Each wall is flat, endless, passes through zero and stands at right angles to its row. A trip goes straight from one point to another. List the walls that it crosses, first one first.
In the rows, 128 means zero.

Walls:
(1): [112  71 108]
(2): [128 128 173]
(3): [112 126  74]
(4): [111 165 110]
(5): [141 132  84]
(6): [ 80 135 121]
(7): [163 187 135]
(8): [126 148 209]
(9): [ 95 105  87]
(10): [170 152 169]
Trips:
[193 140 142] to [134 113 142] => 5, 1, 7
[115 174 102] to [192 131  96] => 10, 6, 9, 4
[159 171  98] to [164 237 174] => 8, 3, 2, 5

Walls:
(1): [136  76  73  78 166 125 137  91 147]
(2): [184  67 110  78 138  74 175 142  50]
(3): [ 65 205 128 125  89  48 120 124 198]
(4): [142 131  81  80 126 105 108 155 200]
(5): [191   7  82 118 117 104 164  99 194]
(6): [170  79 155 195 124  83 123  55 127]
Trips:
[ 87 183 143 165 109 131 134 167  94] to [183  94  98  96  94 225  79 119 226] => 4, 3, 5, 1
[155  63 107  85  98 152 122 204 111] to [175  74 190 117  86 111 171 193 104] => 1, 4, 6
[123 137 155 123 205 126 112  98 156] to [ 68 125 120 116 138 101 158 131 212] => 5, 6
[182 221  81  87 176  81 124 144 137] to [120 180 187 130 123  87  89 137 125] => 1, 2, 4, 6

Walls:
(1): [112 114  95 117 172 165 160 190 103 127  96 145 142 158]
(2): [129 152 144 139  82 141 137 126 145 192 172 158  83 136]
(3): [ 89 122 111  99 123 156  89 151 122 162 107 149 172  86]
(4): [118 129 157 156 156 114 126 162 150 155 184 147 185 161]
(5): [182 132 219 111 119 120 154 127  94 120 140  93 116 130]
(6): [129 173  91 102  67 102 184 162 179 103 134  91 124 196]
(7): [107 138 146 164 114  59 111 147  98 138  84 174 152  69]
(8): [121 152  61 122 138 127 169 128 169 135  63  69 122 101]
(9): [151  99 122 112 113 139 125 129 141  86 136 132  63 131]
Trips:
[ 71  91  63 169 147 152  86 103  84 130 120  62  67 130] to [ 95  87 179 176 157 100 120  97 140 154 176  82 166  47] => 1, 9, 7, 4, 8, 5
[126 109 115 182 249 105 140 144 161 108 183 177 120  51] to [129 164 169 165 164  97 150 167 133 100 126 101 122 145] => 5, 8, 6
[141 121 140 137 136 137  76 121 167 102 138 108 131  65] to [156 116  79 113  95 153 160 117  94  85 109 135 152 155] => 7, 6, 1, 3
[163 132 113  27 187 142 119  82 157 161 110 102  93 121] to [104 110 150 115 174 178 174 122  96  46  96  99 170  87] => 1, 9
[154  78 172 201 110 130  81  79 120  89 110  88 100 209] to [ 66 111  87 140 109 138 153  71 152  49 133 107 112 142] => 6, 5, 8
[161 183 105 149 103 121 161 131 140 112  86 144 148 159] to [162  95 152  79  82 197 129  91 140  75 144 163 160 161] => 7, 5, 9, 8, 1

Walls:
(1): [146 145 120 161 119 113 155  78  95  92 137 123  96 117  96 151  85 140
 136  92 125 113  99 162 153 105  79 104 143 139  68 124]
(2): [150 114 131 145 131 152  89 103 103 116  84 116 146 187 171 198 144 161
 143 143 170 132  90 120 122 129 157 199 111 103 184 132]
(3): [143 187  48 145 135 149 140  66  94 113  56 111  93  98  72  68 149 103
 112 153 143 106 116 115 112 140 122 149 142 161 117 121]
(4): [120 130 120  99 104  85 157 125 145 199 127 151  87 113  96 185 100 130
 111 167 201 100 111  80  98  94 150 166 121 179 117 182]
(5): [150 186 182 150 119  92 104 110  93 138 133 103 155 134 122 133 118 166
 173 154 163 162 151 138 141 144 123 152  92 166 117 143]
(6): [167 136 114 151 190 111 139 110 174 149  82 169 147 120 117 161 137  97
 139 181 123 218 116 103  82 152 158  49  88 111  97 197]
(7): [141  81 105 176 106 135 118 121 103 107 129 152 163 167  91 151 125  90
  76 171 100 160 107 211 171 144  77  59 174 101 198 185]
(8): [ 87  66 131  98 137 149 149 197 156 127 164  77 176 127 171 137 108 107
 103 120 103 166 119 107 164 140 122 171  47 130 126 150]
(9): [107  32 161  87 161 114 104 172  84 146  81 163 106  98  96 110 119 148
 155 147  84 116 113 166 116 141  97 127 154  97 119 149]
Trips:
[127  93 105 163 143 105  91 141 151 249 172  37 154 111 191 153 177 143
 163 119 122 152 111 146 151 182 101 164 100 102 201 112] to [164  78 135  94 147 158  80  77 102 195 143  65  82 187  99 127 112 117
 154 154 111 172  82 105  99 120 103  96 130 139 116 151] => 9, 6, 4, 1, 3, 8
[127 151 147  82  87 149 130 183 108 127 144 123 154 153 125 108 131 143
  96 119 136 115 103 108 100 117 167 175 193  86 113 123] to [118 136 143 117 176 174 160 166 149  89 109 163 106 131 204 154 147 150
 125 151 145 129 197 110 116 126 114  70 116  95 126 105] => 4, 9, 6, 2
[200  97 156 111 175  97 132 102 120 114 130 149 157 104  88  56 129 183
  66 114  88 133 114 137 188 102 212 173 129 161 179 164] to [143 161  72 127 166 123 102  87 124 127 118 165 146  93 126 138 114 110
 159  96  96 111 191 178 111  85  90 142 177 142  86 121] => 8, 2, 1, 5, 7
[ 96 112 130 113 138 116 198 113 173 187 110 157 147 179 133  52  72 106
 147 122 115 149 154 129 116  96 125  98 170 121 153 154] to [ 60 122 151 118 153 116 188 145 137 139 164 162 162 169 106 118 159 135
 118 110 133 116  93 133  57 103 154 103 167 144 117 100] => 7, 6
[113 103 162 134 127 135 165 143 153 131 142 135  60 179 148 157 103 108
 143  97 155  14 199 145 148  96  78 131  72  81 108 134] to [149 148 135 116 125 111 119  90 105 137 121 117 116 149 144 140 165 129
 123  93 177 144 171  94 164 160 136 145 168 128 149 128] => 9, 2, 8, 5, 1, 3
[134 146  59 109 165 152 188 128 111 105 201 133 224 179 159 140 126 157
 146  98 122 114 111 116 119 144  94 109  79 144 238 165] to [141 173 114 133  93 214 153 154 116 126 123 120 147 168 114 150 160 144
 118 180  94  80  80 188 118 154  97  69 144 167  98 115] => 1, 3, 8, 2

Walls:
(1): [ 81 133 137 134 138  68 112 140  69 107 123 144 138 147 199 115 132 127
 111 170 162 109 194 174 134 110 102  97  88 103 120 119 186  26 174 100
 167  91 159  94 156 113 130 109 191 134 110 134]
(2): [195  98 220 111 115 170 193 111  83 218 135  86 110 129 173 190 162 180
  97  30 202 119 146 156 169 168 108 139 127 124 203 214 152 115 109 141
  90 199 151 176 172 123 166 102 129 125 116 130]
(3): [105 160 108  46  98 153 121 153 123 110 163 145 107 182 122 123 168 187
 165 124  80 134 129 114 197  87  45  68  73 109 175 127 174 165 160 156
 123 108 150 141  92 110 131 121 176 121 192 150]
(4): [106 154 105 126 177  98 136 131 166 170 182 156 146 183 149 115  56 145
 195 189  87 217 152 143  67 178 105  76  91 121 163 103  34  71  68 116
  39 153 156 150 181  58 122 193  87 111  93 113]
(5): [166  63  85 137  93 141 142  87 164 156  72  90 123 157 152 147  51 176
 150 147 181 180 138 139 167 103 176 150 145 102 118 107 120  93 206 129
 141 128 120 117  83 122 191 116 124 170 168 146]
(6): [144 107 162 141 145 112 108 117  86 126 118 192  86 133 136  81 183 122
 146 105 139 109 178  86 124 132  96 141 191 128 126 140 126 244 141 109
 186 166 151 174  75  70  68 176 165 117 135 135]
(7): [163  64 156 126 113  84 168  78  65 136  55 141  22  69  72 114 144 135
 103  78 159 150 101 187 101  61 142 142 179 137  91 113 167 156 113 162
 188  95 134 121 167 101 167 138  87  95 105  31]
(8): [ 97 111 167 104  93 153 162 117  98 114 116 153 125 204 159 159 139 163
 161 178 113 145  68 161 143 148 107 187 125  94 105 206 116 135  89  96
  73 206  71 178 119 119  98 155 132  84 160 169]
(9): [125 199 135 185 145 139 182  84 135  65 151 165 112 124 183 163 166 193
 133  90  57 122 176 126 178 125 115 111 153 100  75 151 203 191 116 157
 153 112 177 114  93  54 202 144 135 102 181 154]
Trips:
[171 113 118 101 184 159 210 169 120  63 132 161  59 120 151  80 111 154
 136 170 122  77 101 146 139  93 122 134 120 171  81  80 200  94 191  71
  70 100 104 147 145 104 157 155  77 124 146 141] to [166 172 134 126 127  80 173 108 103  90 110 109 207 101 119 200 148 183
 114 159 182 111 121 193  80 153  78 162 131 105 186 139 126 120 114 127
 143 102 116 123 249 128 201 135  68 210  33 109] => 4, 3, 2, 8, 5, 9
[136  58 198 112 152  99 140 181 113  70 115 109 163 151  65 128 186  64
 120 104 155 108  55  50 147  56  67 131 138 147  98 123  67 127 195 153
 157 116 109 130 180 110 113 140 138 142  99 196] to [187 122 167 210 126 117 219 193 115  92 118  41 111 151 219  88 126 134
 155 141 129 150 101 117 107 168  96 173 144 136 139 176 124 165 128 179
 142 158 173 104 140 180 140 188 126 193 222 116] => 8, 3, 2, 5, 9, 7
[136 185 109 153 200  91  65  88  91 144  84 127 128 118 101  95 108 179
  86 151 130  86 104 118 131 126 104 124  37 136 110 146  82 108  87 169
  96 162 196  77 112 133 221 189 118  34 210 158] to [126 159 122  64 201  85 115 195 135 132 133 148  83 110 191  57 108 121
 109 156  75 130 177 158 110 134 152  96 123 102  88  80 136 156 172 166
 189 173 117 101 192  87 126 149 115 197 141 113] => 8, 7, 6

Walls:
(1): [155 134 159 141 181 126 162 157 131 140 116  95 135  69 148  79  99 135
 129 182 142 103 135 107  85  98  19 144 137 134  57 193  87 145 211 116
 128 123 133 101 149 160 145 120 142 122 101 154]
(2): [140 139 240 139 119  91 167  94  70 170 116 135 132 174 166 133 134  65
 143 166 115 137 120 166 103  96  78  57  56 101 148 142 134 114 145 166
  70  99 137  99 120  63 160 137 108 110 148 122]
(3): [178 194  56 181 141 145 196 130 167  66 131  87 127  72 183 117 135 107
 193 129 120 137 126  73 116 191 116 123 152 103  74 128 227  55 108 147
 121  78 122  78  81 107  82 152 103 154 144 106]
(4): [105 127 192 111 133 202 126 164 166  90 170 123 197 142 133 189 138 129
 164 180  80 201 208 148 128  92 125 156  84 164 156 130 195 158 134 149
  64 128  86 199 121  60 138  37 174 130 180  65]
(5): [117 171 184 117 122 235 137 153 167 116  90  90  70 143  87  65  82 108
  84 140  85 162 156 115 115 120 113 154 129  74 137 126 139 147 170 157
  96 121  84 121 138 152 105 110 105 143  46 119]
(6): [158 130 159 136 187  92 102  58 137 110 106 161 198  87 131 108 105 143
 178  98 149  92 150 112 161 120 152  45 135 108 149  68 129 131 158  97
 118 148 133  88 145 149 155  82 168 129 109 129]
(7): [121 171 157 186 168  92 104  96 174 105 166  87 114 202 148 138  66  98
  46 127 144  86  71 141 163 138 158 114 120 105 125  85 132 154 115 167
 108 156 137 124  90 205 133 180  99 114 132 142]
Trips:
[101 123 143 197  85 140  93 129  55 115 152 101 126  77 159 132 208 138
 157 102 149 105 134 161 112 101  69 105 122 128 161  76 111 107  91 117
 103 131 120 148 149 122 171 133  69 120  47  84] to [155 106 140 112  95 135 123 125 127 149 173  89  62  73 105 119  89  55
 149 110 140 152 159 169  90 158 130 152 165 110 121 171 132  95  99 140
 116 158 138  95 124 187 117 134  62 197 182 119] => 6, 3, 5, 1, 2, 7
[131  89 147 143 167 135 157 127 145 214 165  94 131 225  86 111 165  82
 134 148 170 158 179  56 126 138 125 168 144 155 123 141  82 150  51 114
 140 101  74 113 108  89 159 153 162 151 218 205] to [148 133  23 151 137 132  39 165 130 117 100 169 121  96 154  80 154 134
 136 108 145 108 112  69 103 108 146  57 137 183 246 149 120 164 123  98
 182 145 168 170  70 135 136 137 113 165 164 206] => 2, 4, 6
[ 83  79 168 119  80 142  70 132 153 167 123 115  59 134 162 143 168 155
 175  95  40 163 102  86  69 121 103  81 142 175  40 128 117  88 133 161
 163 176 199 133 176  98 146 168 129 174  55 152] to [117  66 108 152 151  85 138 118  65 157 108 151  95  62 142 101 118  99
  73 137 132  78  91 102 125 117 115 151 199  95 165 118 181 136 133  77
  44 123 121 129 229 128 138 147 175 155 102  93] => 6, 2, 5
[ 66 120 193 146 132  95  94 109  90 160 102 112 154 152 175  91 111 148
 181 119  83 138 186 119 160 114 101 189 206  67  48 105 121 105 153 130
 105  79 139  99 124 105 156 121 129 149  96  50] to [164 156 119 113 211 139 179 147  84 111 149  91  42 135 146 112 167 125
 132 138 134 132 102  47 110 110 169  96  76 118 124 185 183  95 175 128
 101  92 104  94 139  80 139 121 151 123  94 104] => 6
[108 150 183 152 122 150  73  67 160  87 200 176  83 132 125  95 115 137
  81 187 135 129 145 154 102  92  88  54  75 116 134 152 135 120 176 187
 113 144 108 133 149 182  77 101 161  98 172  62] to [163 128 126 207  79 138 166 151  95 118 142 152 133 153  79  97 158 159
  25 113 115 144 182 143 100 103  57 177  97 120 130  58 189 190  82 106
 149 108  98 119 105 153 120 131 139 121 164  95] => 6, 1, 2
[ 98 165 132 114 161 137 163 160 196 153 138 151  50  84 124 154 122 176
  71  92 171 121  95 144 189 141 178  93 193 170 192 199 146 130 119 137
  68 105 163  82  68 152 121  91 119 168  99 119] to [154 119 119 125 132 101 110 119  82  83 104 108 162 100 170 140  62 129
 160 206 173 164 130 159 103 143 138 191 136  87 126 118 104 102  91 126
 146 157 100 100  42 132 127 151 171  69 116 189] => 6, 5, 1

Walls:
(1): [169 106 104 108 140 145 132 156 185 122 163 163 110 120  97 177  52 168
 138  99 177 183 141 199 100 146  60  94 133 141 145 128 145 180 163 154
 137 245 140 182 133 156 154 136 104 106 169 112]
(2): [ 80  51  84 122 173 163 140 163 193  95 123 112 132 151  86  83 117  28
 160 113  79  83  97 167 159 166 113  94  92 107  97 192 124 111 139 111
 133 167  43  70  90 106 109 144  59 219 144 180]
(3): [155 126  96 130 182 170 137 123 119 166 153 161 123 142 107 156 166 134
 160 104 125 146  93  74 138  80  98 155 113  86  96 164 121 146 100 107
 119 155 172 170 206 118 149 177 148 143  45  74]
(4): [186 190 133 135  39 169 183 175  90 162  87 135 161 137  77 105 122 200
 111  98  94 136 155 123 171 120 123  72 104 208  80 133 166 107 249 144
 136 154  53  67 202 133  68 180 155  95 150 120]
(5): [208 226 189 141 163  92 162  67 166 103 150 178 105  89 138 125  81 103
 117 196  70  64 110  98  82 139 150 137 147 128 129 173 143 199 133 149
 109 144 148 171 103  54 213 160 150 108 103  72]
(6): [150 178 129 144  80  67 160 165 162  89 188  87 101  97 113 178 132  96
 111 128 150 138  94 106  82 184 154 165 136 106 150 145 130 122 115 115
  94 147  88 127  78 140 149 157 162 135 126  97]
(7): [144 137 149 123 159 112 173 130 119 165  81 108 146  96 139 104  85 178
 141 143 188 125 194 132 142 184  96 159 130 173 181 133 105  97 133  70
 164 113 118 136 131 158  98 166 154 123 170 168]
(8): [148 192 193 103  50 129 155 187 135 102 145 111 122 146 164 124 126 123
  53 142 122 163  93  65 147 167  78 233 106 130 134 141 102 173 118 126
 125 164 117 110 141  22 168 134 130 125 122 126]
(9): [100 172  72 133 124 104 230  71  86 238 156 162  91 146 166 189 174 107
 177 166 127 170  62 111 162 205  96 168 121  92 134 144 171  68 128 207
 125 144 171  88 142  75 140 173 121 198 161  78]
(10): [135 125 148 131  89  91 171 142 105 172 121 165 149 162 156 135 162  92
  56 119 139 113  63 167 188 143 230 158  86 112 188 157 146 176 118  97
 142  86  60 110 155 169 177 139  84 169  80 119]
Trips:
[140 131 135 153  88  95  93 111 162  46  69 132 125 174  73 170 119 136
 153 147 111 195  89 101 143 131 109 116 111 180 175  96 113 140 149 154
 120 156  99 145  96 164 154 237 214  99 124 128] to [ 77 144 114 167 130 129 180  66 142  91 159 163 140 163 101 149  85 219
 137  64 139 150 176  88  76  74 111 165 139 118 161 101  99 137  72 126
 116 147 131  63  94 163  61 101 101 114  73 131] => 3, 5, 8, 4, 6
[165 119 149 141 123 159  53  41 161 103  83 165  70 222  84 172 100 164
 158  78 139 105 137 156 119 168 123 104 157  99 125 195  98 148  99  85
 140 114 126 138  64 115 104  85 162  26 110 127] to [129 230 169 152 130 147 147  99 152 130 153  67 161 162 114 103  88  80
 124 187 178 138  89 133 149  78 128  96 134 163 103 191 149 129 124  73
  20 137  82 170 139 146 140 113  65 139  28 156] => 3, 6, 2, 10, 1, 8, 4
